Each row of a before or after table is a point. One or more steps were done to the points. Then noise was added and the rows were shuffled. The steps act on how far a point lies along the listed directions, d1 being the first. Name the steps. A step turns or swaps two directions, mirrors them in a line or flattens them onto one, adds a multiple of one to another, or multiplies one. Angles are multiples of 10 degrees, from the lower direction toward the higher: turns from -170 to 170, lines from 10 to 170 but not 90. Use the fewest steps. Two steps may share a direction if one is a turn and the other turns, adds or multiplies; they go together, in the order done. Otherwise the lowest direction goes first.

Directions:
(1): [1, -3, 52]
(2): [52, 5, -1]
(3): [5, -52, -3]
Before (12 x 3)
[[7, 14, -57],
[-2, -12, 36],
[-18, 25, 48],
[27, -26, 13],
[-51, 23, -13],
[-16, -3, -20],
[-32, -14, 1],
[-42, 50, 31],
[-1, -18, 66],
[-4, -8, -63],
[-37, -17, -13],
[-2, -4, -27]]
After (12 x 3)
[[35, -25, 13],
[-61, 47, 29],
[-59, 20, -14],
[-16, -2, -21],
[0, -13, 35],
[-33, -15, -13],
[0, -16, 65],
[-27, 27, 48],
[-1, -3, -27],
[0, -8, -64],
[-28, -13, 1],
[3, 12, -58]]
Steps: add 0.3 times d3 to d2

Directions:
(1): [1, 40, 20, 7, -47, 35]
(2): [58, 26, -25, -19, -4, -19]
(3): [12, -38, 33, -22, -41, -26]
(4): [-13, 38, 43, -24, 26, -27]
(5): [-40, 18, -36, -9, -29, -36]
(6): [-11, -7, -13, -62, 4, 35]
Before (9 x 6)
[[-35, 6, -19, 20, -32, 61],
[31, -2, 6, 12, 8, 32],
[5, 49, 26, 24, -12, 56],
[13, 75, 17, 59, -18, 16],
[24, 5, 43, 11, -27, -1],
[31, 9, 17, -7, -8, -19],
[-15, -13, 20, -1, 9, 4],
[29, -40, 2, 16, 11, 9],
[-28, -32, -53, -18, -8, 25]]
After (9 x 6)
[[25, 9, 39, 3, -17, 2],
[-22, 55, 28, 27, -22, 57],
[-32, -16, -57, 1, -2, 9],
[-4, -72, -3, 17, 35, -11],
[-26, 3, 12, -5, -9, -5],
[0, -26, 7, 21, 26, 26],
[11, 82, 30, 62, -28, 35],
[-9, -61, -83, -37, 33, -18],
[5, 7, 50, 18, -36, 5]]
Steps: add 1.5 times d4 to d1; turn d2 and d5 by -50 degrees

Directions:
(1): [-59, 19, 5, -3, -35, 2, -41, 21]
(2): [-33, -28, -42, 35, 24, 4, -14, -40]
(3): [-12, 29, 14, 13, -40, -12, 39, -52]
(4): [-5, 7, -52, 9, -23, 29, 42, 35]
(5): [27, 25, -50, -22, -14, -43, -28, -11]
(6): [-11, -60, 2, -8, -28, -47, 18, 14]
Before (8 x 8)
[[-2, -27, 2, 15, -13, -25, 9, -13],
[-61, -25, -37, 11, 35, 15, -57, 26],
[-19, 2, -3, -8, -23, -26, -22, 25],
[-50, -31, 43, -12, 22, 37, -35, 52],
[25, -24, -3, 10, 4, -15, -20, 6],
[-12, -10, 12, -5, 9, 32, -5, 67],
[-20, -42, 14, 0, 19, 18, 3, 24],
[-28, 20, 10, -5, -17, 15, -23, -8]]
After (8 x 8)
[[-6, 25, -10, -43, -13, 10, -29, 92],
[-21, 1, -62, -32, 0, -15, -65, 38],
[-25, 20, 9, -8, -19, 9, -28, -9],
[13, -10, -41, -22, -3, -21, -16, 26],
[21, -25, 9, 14, 2, 2, -8, 21],
[-17, -7, -71, 5, 9, 8, -26, 41],
[-39, -16, 9, 10, -11, -2, -10, 23],
[9, -17, 18, 0, -20, -29, 8, -3]]
Steps: turn d2 and d5 by 170 degrees; add -0.5 times d3 to d4

Directions:
(1): [52, 7, 23, 0, -59, 21, 26, 16, -27, -3, 33]
(2): [-3, -24, -22, 50, 43, 20, 15, 37, -25, -22, 37]
Before (14 x 11)
[[77, 0, 12, 15, -65, 41, 39, 34, -30, 3, 69],
[64, 29, 35, -35, -73, 2, 21, -15, 0, 15, -19],
[4, -9, -3, 35, -2, 26, 34, 22, -20, -7, 52],
[4, 0, 5, -10, 0, -15, -6, -6, -9, 13, -12],
[22, -8, 9, 7, -27, -3, 20, 6, -11, -8, 22],
[22, 5, 5, -9, -20, 7, 13, 9, -13, 0, 13],
[12, 30, 20, -22, -48, -1, 20, -25, -2, 15, -16],
[51, -28, 2, 33, -4, 19, 35, 28, -33, -30, 53],
[-7, -9, 8, -19, 5, -9, -15, -7, 11, 13, -22],
[17, 7, 5, 7, -19, 7, 14, -4, -7, -1, 9],
[58, 2, 35, -2, -60, 9, 27, 0, -27, 4, 30],
[1, -23, -9, 36, 19, 31, 18, 22, -24, -30, 49],
[66, 2, 12, 34, -37, 48, 26, 42, -59, -26, 65],
[-12, 14, 22, -40, -39, -21, -10, -37, 14, 16, -18]]
After (14 x 11)
[[22, -2, 13, -5, -37, -8, 15, -3, -5, -3, 12],
[21, -15, 5, 24, -13, 34, 24, 19, -29, -25, 52],
[39, 33, 30, -50, -56, -14, 4, -34, 22, 24, -48],
[-1, -3, 2, -8, 7, -15, -8, -5, -8, 12, -13],
[20, 9, 8, -19, -24, 3, 9, 0, -7, 5, 4],
[78, 21, 33, -2, -78, 37, 21, 19, -47, -11, 46],
[15, 11, 8, 0, -23, 3, 11, -10, -2, 3, 2],
[49, 12, 41, -26, -69, -5, 15, -20, -10, 15, 6],
[-13, -13, 3, -11, 18, -8, -15, -4, 10, 10, -19],
[-6, 30, 14, -26, -32, -10, 10, -34, 9, 18, -31],
[67, -16, 19, 10, -40, 15, 34, 15, -28, -20, 45],
[79, 18, 28, -22, -95, 26, 27, 6, -12, 19, 41],
[-32, 9, 11, -34, -12, -27, -18, -39, 23, 16, -29],
[19, 0, 9, 20, -30, 25, 37, 15, -21, 0, 50]]
Steps: turn d1 and d2 by -30 degrees

Directions:
(1): [39, -41, 8, 1, 25, 51, -6, -8, 0, -30, 10, -57]
(2): [16, -3, 17, -1, 33, -40, -6, -81, 16, 26, 12, -5]
(3): [32, 7, 47, 62, -10, -7, -36, 31, 4, 31, 20, 1]
(4): [-17, -34, -21, -10, 11, 6, -16, 17, 71, 4, 49, 26]
(5): [41, -12, -13, 16, -54, 12, 56, -24, -5, 1, 34, 25]
Before (12 x 12)
[[11, 38, 39, 77, -23, -60, -24, 11, 13, 78, 22, 60],
[-7, -20, 20, 26, 18, -6, -53, 51, 63, 33, 23, 35],
[-9, 34, 22, 42, -14, -9, -31, 24, 21, 12, -1, 5],
[83, -15, 16, 56, -47, 11, 33, -37, -12, 1, 50, 13],
[33, 0, 25, 31, -5, -6, 20, -28, 4, 28, 22, 3],
[-13, 5, -25, -7, -14, -39, 18, -21, 47, 32, 35, 28],
[-27, -26, 3, 0, 17, -6, -16, 9, 22, -16, 32, -4],
[30, 77, 41, 59, -56, -30, 12, 28, -90, 22, -26, 18],
[50, 2, -1, 54, -25, 10, -11, 30, 21, 32, 20, 2],
[61, 0, 7, 26, 7, -38, 13, -51, 13, 49, 24, 6],
[12, -21, 0, -21, 14, 28, -10, 14, 30, -23, 16, -14],
[-25, -16, -11, -24, 53, 19, -43, 49, 13, -11, 1, -7]]
After (12 x 12)
[[52, -1, -25, 35, -45, 14, 34, 3, 15, 15, 25, 14],
[30, -34, 14, 35, -10, 14, -23, 38, 63, 28, 44, 40],
[24, -5, 2, 14, -8, -5, 40, -45, 0, 7, 14, 12],
[-7, -4, -1, -18, -2, 7, -8, 20, 26, -5, 9, 11],
[-8, -19, -37, -20, 6, -16, 16, -27, 48, 9, 33, -3],
[-26, -24, 10, 11, 14, -16, -20, 4, 27, -16, 38, 4],
[-4, 1, 9, 6, 34, 3, -54, 64, 12, 8, 14, 12],
[56, -6, -18, -2, 3, -26, 36, -67, 9, 30, 22, 9],
[39, -11, -28, -3, -46, 2, 69, -64, -18, -19, 29, 29],
[19, 17, 17, 46, -31, 13, -3, 11, 19, -1, 18, -3],
[65, -13, 6, 60, -37, -3, 35, -26, 6, 33, 52, 30],
[57, 44, 16, 32, -54, 10, 55, 2, -92, -11, -18, -6]]
Steps: multiply d1 by 0; turn d3 and d5 by 50 degrees
